Each point is reached from the start by the listed moves, each made 0, 1 or 2 times, or once backwards (-1), plus a little noise. Say if it took an odd or an even number of moves. Then give how often each move was made.

Moves:
(1): [36 17 -9]
(2): [-3 26  7]
(3): [31  1 38]
Start: [ 16   2 -12]
Points:
[ 91  37 -32] => even (2, 0, 0)
[ 25 -11 -68] => odd (1, -1, -1)
[ 7 10 45] => odd (-1, 1, 1)

Moves:
(1): [ 37  -1  -3   0   5 -12  -2 -17  -6]
(2): [ 18  40   1 -11 -10   9  12   9  10]
(3): [-5  5 29  5 -9 -6  3 -2 -2]
(4): [-2 -4  2 50 10  3  6  7 15]
(5): [-5  8  3 -6 28  1  4  5 -5]
(6): [  7 -13  10 -10   8  38  10  -3   7]
(7): [-4  4  2  0 -5 -6 27 -3 -4]
(8): [  2 -11   0  -9  -5  -2   0  32  -5]
Start: [ -6  11   2  14 -21  -2  22   2 -20]
Points:
[-30 -21  25 -86  30  86  20  83 -31] => odd (-1, 0, 0, -1, 2, 2, -1, 2)
[ -8  -2   0  12 -16  95  87  91  12] => odd (-1, 1, -1, 1, 0, 2, 1, 2)
[ 20  87  39 -27 -36   1  80  83 -23] => odd (0, 2, 1, 0, 1, 0, 1, 2)

Moves:
(1): [26  8 -6  5 -3  5 -2  0 17  4 -3  3]
(2): [ -3  25  -7   6   0  -4   0 -10 -10  -2  10   4]
(3): [-2 10 18  0 -1 -9 -2  0 13 -1  4  6]
(4): [-2  0  1 28  2  1 -7  0 -6 -8 10 -3]
(5): [-1 -7  3 -7 26  3 -1  4  8  4 -5  8]
(6): [-15  10   4   3   1  12  -5   1  13   5   0   2]
(7): [-4  4  3  5  6 -3 21 10  9  9 -6 -2]
(8): [ 0 10 -3 -5 -6 -4 -5 18 -4 -3  1  1]
(9): [-12   4 -10   4   6 -16 -10   1  20   4   7  -8]
(10): [ -3   7  12  -1   3  -8 -13   6   3  31  -8   0]
(11): [  4  -1   3   8   5   7   1   0  -3   3  31 -14]
(12): [-6 -2 -3  6 -8 -4 -2  3  4  8 10 18]
Start: [  5   5   8 -15   5 -19   3 -13  18 -19 -17  -2]
Points:
[ -6  14 -37 -58  35 -32  14   5 -18 -56  15 -36] => even (-1, 1, -1, -1, 1, -1, 0, 2, 1, -1, 1, -1)
[-13  95 -32 -16   0 -41 -13  19  54  37 -10  18] => even (1, 2, -1, -1, 0, 1, 1, 2, 1, 1, 0, 1)
[-22 -17 -12  34  25 -39  18  -1  -2  -8  66 -39] => odd (-1, 0, -1, 1, 0, -1, 1, 0, 1, 0, 2, 1)
[ 44  77 -22  22 -11 -56 -18 -12  55  -1  59  29] => odd (2, 2, 1, 0, 0, -1, 0, 1, 1, 0, 1, 2)
[-84 -17 -20 -17  71 -10  20  -8  92  14  31  14] => odd (-1, 0, -1, -1, 2, 2, 1, -1, 2, -1, 1, 2)

Moves:
(1): [ 4  6 -1  1  6  9  2 -3  6 16 -4 -2  4  6 -1  5  0 -3 -5 -9  5 -5  6 -1]
(2): [ -2  -1  -4   2   3   4  -2  11   2  -7  -8  -7  -7   3  -3 -13   2  -4
 -10   6  -4   8  -5  -1]
(3): [ 9  8  5  5  3 -6 -7  3 -7  5 -2  2 -3 -5  4  0 -4 -3  0 -1  0 -4 -4  9]
(4): [ 2  5  9 10  0  7  3  4 -2  0  3  3 12 -4  4 -2 -1  6 -3  0  2  0  4  4]
(5): [ 5  1  1  3  3 -3 -4  9 -4 -3 -5  9 -2  9 -7  4  2  7  4  3 -4  9 -3  4]
(6): [ -8 -12  11  -5   8   6  -2   1   2   2   0   5   2 -12  -9  -8   3 -10
  -1  -4  -1   4   8   4]
(7): [  1   0  -1   5   2   2  13  -1   0  13  -4  -1 -16  -2   1  -1  -2   3
   6  -2  -3  -9   1   1]
(8): [ 13  -3   0   8 -15  -6  -5   8  -2   7  -9  -3  -4   4 -14  -8  -5  -9
   3  11   3   3   2   5]
(9): [ 2  4  3 -4  4 -4 -1 -2 12  5  8  5 -1 -5 -1  7  8  7 -1 11 -8  1 -4  9]
(10): [ 1 -6 -2  0  0  3  6  2 -8  4  0 -6 12  2 -2  2  4 -4  1  4 -2  4 -2  7]
(11): [ 5  4 -2  8  5 -3  1 -4 -4  3 10  5  3 -6 -5  6 -2  2 -6  2  4  3 -1 -3]
(12): [ -4   1  -8  -3   5   3  -3  -1  -4   9  -8   8  -4  -2   2   1  -4   1
   0   2   4 -16   0  -6]
(13): [  3  -4  -2  -6   0   6   3   0   3  -9   7   6   5 -11  -1   3   5   9
  -4  -6   5   5  -8   2]
(14): [ -7   7   6   0  -3  11   6  -5 -12   6   2 -15   4   1 -11 -11  15  -1
   2  -4  -1 -12   0  -2]
(15): [ 9  1 -2 -3  1 -1 -5  7 -2 -3  3  4 -6 -1  9 -2  6  2  0  4  0  7  6 -2]
(16): [ -2  19  13  -2  -7  10  15   1  -7   2   2   0  12 -13  -8  29  -4  -6
  -1  -4   2  -7  14  -3]
(17): [13  8 -3 14  4  3 -7  3  2  0 -4 -1 -2 -5 -1  5  1 -1  2 -4 -9 -6 -2  1]
(18): [  5   4   7  -3   2   3  -2  -3  -9   2  -1 -13   3  -4  -8   3  -6  10
  -4   2   0  -5   7   6]
(19): [ 8  7  5  2  3  3 -1 11 -1 -4 11 -4 10 -3 -1 -9 -6 -3 11 -2  1  2 -4 -3]
(20): [  4  -3  11   0   9   5   2  -4   0 -10  -2  -5   1  -4   5  -4  10  -3
   1   8  12  -2  -4   0]
(21): [-15  -1  -1   2   3   6  -8   4   5   1   2  -7  -4  -8   2  -2   3   1
   8  -1  10  -1  -3  -3]
(22): [  3  -2   5   0   3  10  -2   0   5   1   0   6   1 -12   9   3   6   6
   5  -2  -4  17  -9 -11]
(23): [-6  1 -7 -8 -2 -6  5 -2 -1  0 -6  0 10  2 -5 -2  1  4  3  1  0 12  5  1]
(24): [  0   3  -9  -8  -2   2   5 -16  -3  -7  11  14  -5   6  -3   6  -6   5
   4   4  -3   8   1   8]
Start: [ -3  -3   1   0   4  -5  -4   7   5   7  -1   0   1 -22   5   9  -1   0
 -10  -6 -20  -9 -11  -1]
Points:
[-30  15  31   7  29  37  -2  14 -49  15  44 -44  63 -43 -27 -73  19  13
  26  11 -11  60 -21  40] => odd (0, 1, 2, 2, 0, 1, 0, 0, 0, 2, 1, -1, -1, 2, 0, -1, -1, 1, 2, 0, 2, 1, 2, 2)
[ 49  14  57 -33  -1  17  13 -31  -8  -8   8  31  21 -88  -3  71  15  54
 -15  37 -13 -16 -16  49] => even (-1, -1, 1, 1, 0, 0, 0, 1, 2, 0, -1, 1, 2, 0, 0, 1, 0, 2, -1, 2, -1, 1, 0, 1)
[  7  37  56  32  43  29  26  28 -36  -3  65 -33  75 -84 -18  -9  63 -41
   8   0 -38 -10  21  13] => even (-1, 0, 0, 1, -1, 2, 0, -1, 1, 2, 2, -1, -1, 2, 2, 1, 2, -1, 2, 1, 0, -1, 1, 0)
[ 50 -41   2  -5  65  42  -3 -61  -3  48   8  71  -8 -95  20  45 -12  15
 -21 -17 -15 -15 -44  39] => even (1, -1, 2, 0, -1, 2, 1, 0, 0, 2, 1, 2, 2, -1, -1, -1, 1, 1, -1, 1, -1, 2, -1, 2)
[ 24  67  25  32  32  36  16  -1 -69  16  -8 -34  41 -42  -6   5  18  60
  30   4 -46 -29 -14  17] => odd (-1, 0, 1, 2, 1, -1, 1, -1, 0, 1, 0, 1, -1, 2, 0, 0, 2, 2, 1, 1, 0, 1, 2, 1)
[ 85  71  77  72  12  -5 -33  40  12 -10  33  -7  29 -85  -2  19 -10 -27
 -11  28 -54  -7 -39  20] => even (-1, 1, 2, 1, -1, 0, -1, 1, 2, -1, 1, -1, -1, 0, -1, 1, 2, 0, 2, 1, -1, 1, -1, 0)
[ -3  40 -25  17   4  16  13  72  41  20  -1  10  39 -36   4  37  -9  19
  30 -13 -26  31 -22   7] => odd (1, 1, 0, 1, 1, -1, 1, 0, 1, 1, -1, 0, 1, -1, 0, 1, 1, -1, 2, -1, 2, 0, 2, 0)
[  4  24  15  35  29  52   6  39 -39  93 -29 -23  38 -17 -51  -9   0 -20
  29 -65 -22 -81  -2 -20] => odd (2, -1, 0, 0, 2, 1, 1, 0, -1, 1, 0, 2, 0, 2, -1, 0, 1, 0, 2, -1, 0, 0, 0, -1)
[ 48  43  34 -21 -14  14  10   0 -18 -27   5  29  49 -34 -43  44 -13 -41
   9 -24 -21  18  75  26] => even (1, -1, 0, 0, 0, 2, -1, 1, -1, -1, -1, -1, 0, 0, 2, 2, 2, 0, 1, 1, -1, -1, 2, 2)
[ 21  46  57  28  -4  29  91 -13 -70   0  41 -53  50 -47 -17  -6  15  -4
 -15  12  -1 -44 -25  50] => even (-1, 1, 2, 2, -1, -1, 2, 0, 0, 2, 1, -1, 1, 2, -1, 1, -1, 0, 1, 2, -1, -1, 0, 1)
[ 66  29  -3  34  34 -15 -71  67   1  62 -30  71  31 -49 -54   6 -49 -16
   3 -12 -12  38   0   2] => even (2, 0, 2, 0, 2, 2, -1, 2, 0, -1, 2, 2, 0, -1, 0, 0, 1, 0, 2, -1, 0, 1, 2, 0)
[ 62   3 -46  35  26 -24  12   0  -7  41  26  66  24 -77  25  19 -36  19
  42 -18 -57  33 -66  11] => even (-1, -1, 2, 0, -1, 0, 2, 0, 0, 2, 2, 1, 1, -1, -1, -1, 2, -1, 2, -1, -1, 2, 2, 1)
